Each row is a point. Each copy is the shape, with its points in the same order, stretched, turned, moved and blurred by noise. Say if it was mirrored as well.

Shape, 8 rows:
[[  0  32 -58]
 [ 50 -36 -55]
 [ 44   5  64]
 [-18  31 -63]
 [ 17   3  31]
 [  3  -6  36]
 [-17   6  54]
 [  9 -58 -36]]
Copy 1, 8 rows:
[[ 35 -71  -1]
 [-18 -77  23]
 [-65  60 -59]
 [ 50 -69  17]
 [-37  36 -18]
 [-32  62  -2]
 [-31  90  -7]
 [-16 -15  66]]
Copy 1 is: mirrored
Copy 2:
[[ 29 -77 -11]
 [  6 -66  97]
 [-69  17  33]
 [ 64 -67  -9]
 [-23   8  20]
 [-12  20   9]
 [ -6  47 -18]
 [ 50 -11  84]]
Copy 2 is: mirrored

Shape:
[[ -11   22   19   33]
 [  97    0  -21  -66]
 [ -29   24   29  -56]
 [  26  -32   32   30]
 [ -27   -1   17  -13]
 [  18  -19  -38  -13]
 [  40  -68   36   19]
 [ -27  -39   -5  -21]
 [   5   18   20   28]
 [ -11  -57 -108   55]]
Copy 1:
[[  27   25  -36   -4]
 [  -8   51   83   -1]
 [  74   11   22   39]
 [  -7    2   -6  -54]
 [  31   -3   -1   10]
 [ -23    1   49   33]
 [ -35  -24   28  -82]
 [   4  -28   32    8]
 [  16   11  -28  -13]
 [-106  -29   -4   47]]
Copy 1 is: only turned
Copy 2, 10 rows:
[[  -9  -12   50    7]
 [ -41  -63  -93   -4]
 [  31  -18  -24  -63]
 [  -6  -85   30   40]
 [  20  -25    9  -14]
 [  18   -3  -51   26]
 [ -10 -121   15   60]
 [  55  -26  -26   13]
 [ -14  -27   38    7]
 [  48   62  -44   98]]
Copy 2 is: mirrored
Copy 3:
[[  12  -20   43   37]
 [ -48  -30 -108  -24]
 [ -19    8   -5   95]
 [  16    7   12  -23]
 [ -17   18   28   39]
 [ -52    1  -15  -25]
 [  30   29   -2  -51]
 [ -28   29   13    5]
 [  10  -17   33   34]
 [ -56   12   46 -103]]
Copy 3 is: only turned

Shape, 12 rows:
[[-12 -21   8   3  14  -1  11  17]
 [-28 -14   5 -25  14  -9  13  13]
 [  6 -23  -6 -10 -16  -1   5   9]
 [ 23  -1  -9  23   1  -8 -28   2]
 [ 19   3   0  17  -8  -3  26 -21]
 [121 -22  -2 -28 -14  15  25  17]
 [-28  18 -68   5  -4   5 -11 -13]
 [  2  25  11   6  54  27 -37  -3]
 [  8  20   6  21 -22  20  21  14]
 [-20 -11 -14  20 -10  17  13  12]
 [-24 -19   6 -14  -9  37   0 -15]
 [-19  -9   1 -44 -12  -6 -14   9]]
Copy 1 (12 x 8):
[[-20  10 -12   4 -17   7  21   8]
 [-20   1 -13 -20 -12  10  -3  19]
 [  1   3  13   3 -24  13  16   2]
 [  8   6   7  46  16  12  48  -7]
 [-20  20  16  22  -7 -18   5 -23]
 [ 47  45  83  -8  -2   2  21 -41]
 [ 24 -11   2  42 -26 -28  27  20]
 [ 15  15 -32  36  68  17  11   9]
 [ -7   4 -27   2  -8 -10  19 -22]
 [ -7   5 -23  19 -40   2  25  -2]
 [  3  11 -24   6 -15  32 -36   4]
 [  9 -26 -11 -22   1  23 -13  15]]
Copy 1 is: mirrored
Copy 2:
[[ -1  27 -25  21  -7 -15  -6  -3]
 [  9  21 -15  -1  19 -22  -9   2]
 [ 19  15   4   5   3  12   4   6]
 [-10   8  -9  16 -23  27 -21 -22]
 [-12  -9   1 -11 -37  -1 -10  17]
 [ 44  77  78  36 -65  10  -8  31]
 [-41 -37  11 -35  50  41   3   4]
 [-55  31 -10  43 -27 -15 -21 -57]
 [-18   8  -4 -11 -41  11  21   7]
 [-16  -2 -20   5  -3  17  13   3]
 [ -2 -19 -17  16   0   1  27 -16]
 [ 32   6   1 -11  31  -1   0 -10]]
Copy 2 is: mirrored

Shape, 12 rows:
[[-32  16 -32 -58 -30 -18  19  27 -12]
 [-50 -28  15 -53  46   5  78 -50  67]
 [-19  -4 -25  55  54  16  10 -34 -79]
 [ 11 -23  38 -18 -83 -35 -19  43 -15]
 [ 12 -32  -6 -26 -44 -30 -46 -24  26]
 [  6 -20 -16 -11 -78  40   0   3   3]
 [-11   3  18  75  90  15 -18 -50  15]
 [ -4 -12 -12 -23 -43  -4  -7  58  45]
 [-46 -67  29 -45 -55  10 -51  30  17]
 [-51   4   5 -27 -38   4 -54  -1   4]
 [-29  39  49 -42  40  23  57 -49  55]
 [ 22  -3  -5   5  92  44 -14 -32 -48]]
Copy 1, 12 rows:
[[ -20   34    6   -3  -12   21  100   -9  -62]
 [ -27   59  102    2   51  -79   50    5  -47]
 [  49  -73   24  -79   23  -34   57  -21    8]
 [  37   54  -42   21  -47   22   21   48  -41]
 [ -35   57    0    8  -14   35   30   44   23]
 [ -12    7  -16  -11    2   10   43   88  -43]
 [ -10  -57   30  -38   55  -56  -19  -38   46]
 [ -34   44  -33   40   34   34   48   25  -42]
 [  -5  103  -53  -40    5    5   24   61  -39]
 [ -49   50  -48  -42  -22   -4   50   18  -21]
 [ -41    7   96   -8    1  -66   12  -14  -60]
 [  22  -87   85 -100   30   36    8  -38    6]]
Copy 1 is: only turned
Copy 2:
[[  69  -31  -18    2  -46  -54  -37  -44  -10]
 [  35   80  -43   62  -69   28  -12  -30  -53]
 [ -49    2  -66   13   25  -12   11  -41  113]
 [ -20  -79   34    5   -1   -8    4  -68  -73]
 [ -27  -16   59   25  -17   -6  -20  -80  -33]
 [  14   16   27  -46    2  -25   44  -77  -43]
 [-100   45  -39   22   45   75  -32   18   93]
 [  47  -24   39  -35  -35   10  -18  -14  -38]
 [ -38  -19   27  -12  -92    1    9  -75  -74]
 [ -46   -2   -5  -19  -28  -25  -51  -63   -7]
 [ -23   61  -41   65    7   14  -27   15  -35]
 [ -62    8  -12   48    7   -7   39   48  109]]
Copy 2 is: only turned
Copy 3:
[[ -23   45  -75    5   -6  -24  -39   51   -8]
 [ -25  -89   54  -63   76   31  -26    1  -52]
 [  85  -40   32  -44  -92  -70  -53  -27  -15]
 [  -6   71  -49   33  -10  -62   44   57   61]
 [  -4   -7   -5   79  -14    0   13   30  -20]
 [  -5   94    9   36    6  -11  -28   13   29]
 [  81  -98  101  -49  -87  -12   24  -43 -101]
 [  -1   74  -31   21   25  -11   40   29  -22]
 [ -38    6  -14   31   14   -6   40  -40   47]
 [ -45    1  -27   26  -52    1   -2  -10   -4]
 [  -8  -59   56  -81    1   61  -39   34  -47]
 [ 119  -69   28  -46  -84    7  -36  -49  -50]]
Copy 3 is: only turned
